Every row gives one point. Each copy is the shape, with its points in the same order, stretched, turned, moved and blurred by noise. Is it also mirrored, or only turned?
(in the rows, 128 means zero)

Shape, 6 rows:
[[162 150]
 [115 101]
 [119 128]
 [126  95]
 [112  69]
 [223 134]]
Copy 1 (6 x 2):
[[128 170]
 [ 82 110]
 [101 121]
 [ 74 118]
 [ 34 104]
 [ 94 212]]
Copy 1 is: mirrored
Copy 2, 6 rows:
[[158 108]
 [104 144]
 [123 144]
 [106 133]
 [ 81 141]
 [170  42]]
Copy 2 is: only turned

Shape (9 x 4):
[[ 91 147 140 121]
 [184 186  76 112]
 [102  69 127 123]
 [169 169 110 178]
 [122 137 102  61]
 [151  78 124 140]
 [147 170 123 194]
 [154 211 146 115]
 [ 79 119 129 117]]
Copy 1 (9 x 4):
[[106 119 167 148]
 [ 82  96  82  55]
 [190 176 164 148]
 [104 137  32  96]
 [118  89 199 102]
 [195 165  96 131]
 [105 150  43 119]
 [ 67  52 100 132]
 [123 151 180 142]]
Copy 1 is: mirrored
Copy 2:
[[113 171 145 150]
 [162  67 166 206]
 [141 170  46 118]
 [ 93  69 148 140]
 [188 153 130 209]
 [133 127  64  92]
 [ 67  91 149 116]
 [139 123 222 163]
 [130 175 117 150]]
Copy 2 is: only turned
Copy 3 (9 x 4):
[[155 111 134  99]
 [162 182 199 173]
 [107  80 109 131]
 [147 196 146 149]
 [132  88 185 137]
 [115 120 102 170]
 [159 204 133 126]
 [207 151 175 129]
 [123  92 136 103]]
Copy 3 is: mirrored

Shape (12 x 8):
[[ 98 174  97 160 109 152 139 112]
 [121 130  96  84 157 146 165 109]
 [116 127 104  59 176 121 161 166]
 [161 144 140  89 135 182 152 152]
 [101 136 114  90 125 117 114 119]
 [151 129 167 132 185 134 146 168]
 [114 149 168 119 142 164 181 162]
 [123 136 152 107 124 144 111 159]
 [180 154 123 150 122  97 171 111]
 [132  81 138 140  71 131 106 183]
 [105  69 155 154 112 143 135 108]
 [143 132 100 109 122  97 104 130]]
Copy 1, 12 rows:
[[121 108 145 149  94  87 180 127]
 [191  60 114 133 153 138 139 173]
 [218  72  70 146 115 174 107 172]
 [162  97  58 111 170  70  94 155]
 [170 112 141 178 117 160 118 128]
 [150 133   7  98 150 137 135 121]
 [109  71  27 135 137  90 123 112]
 [133 137  77 154 134 117  96 116]
 [160 119 101  36  95 123 136 101]
 [ 50 172  98  99  97 150  47 123]
 [ 37 112 109 125 170 162 120 111]
 [184 156 141 115  97 163 108 132]]
Copy 1 is: mirrored
Copy 2 (12 x 8):
[[ 95 163 144  80 165 109 138 110]
 [117  92 101 115 111  89 197 105]
 [150 104  85 130  67  92 179 115]
 [141 165  91 166 138  35 159 125]
 [108 103 127 116 105 116 130 129]
 [147 172  83 145 130 116 158 142]
 [161 177 120 138 128  97 164 133]
 [138 161 124 153 122  93 125 138]
 [147 131 121 105 183 157 125 110]
 [124 182 163 168 114 143  75 101]
 [ 99 128 157 156 135 169 153 115]
 [120 120 112 118 122 132 106 117]]
Copy 2 is: mirrored
Copy 3 (12 x 8):
[[121  85  78  75 130 144  98 131]
 [112 115 120 150 107 105  91  87]
 [135 159 159 176 141 107 105  70]
 [ 97 116 135 185 154 107 103 143]
 [121 117 133 125 114 168 120 112]
 [143 152 147 177 155  80 130 150]
 [106 159 118 122 164  96  79 160]
 [120 126 152 141 154 150 128 159]
 [117 123  78 152 122 118 160  83]
 [107 134 192 129 186 155 189 128]
 [ 97 126 150  91 124 113 142 153]
 [132 110 141 159 125 165 167  86]]
Copy 3 is: only turned
Copy 4 (12 x 8):
[[132 105 208 147 144 106 144 154]
 [123 168 188  95 138 133  97 147]
 [115 171 168  71 115 110  80  83]
 [141 131 159  92 119 178 123  84]
 [106 167 154 127 162 103 121 112]
 [163 110 111  76  91 129 129 102]
 [150 131 164 101  61 137 155  98]
 [131 131 124 129 127 130 135  75]
 [100  81 149  67 121 137 148 151]
 [ 90  81  75 175  89 139 122  84]
 [127 131  89 179  96 134 136 182]
 [ 89 122 130 109 172 113 109 113]]
Copy 4 is: mirrored
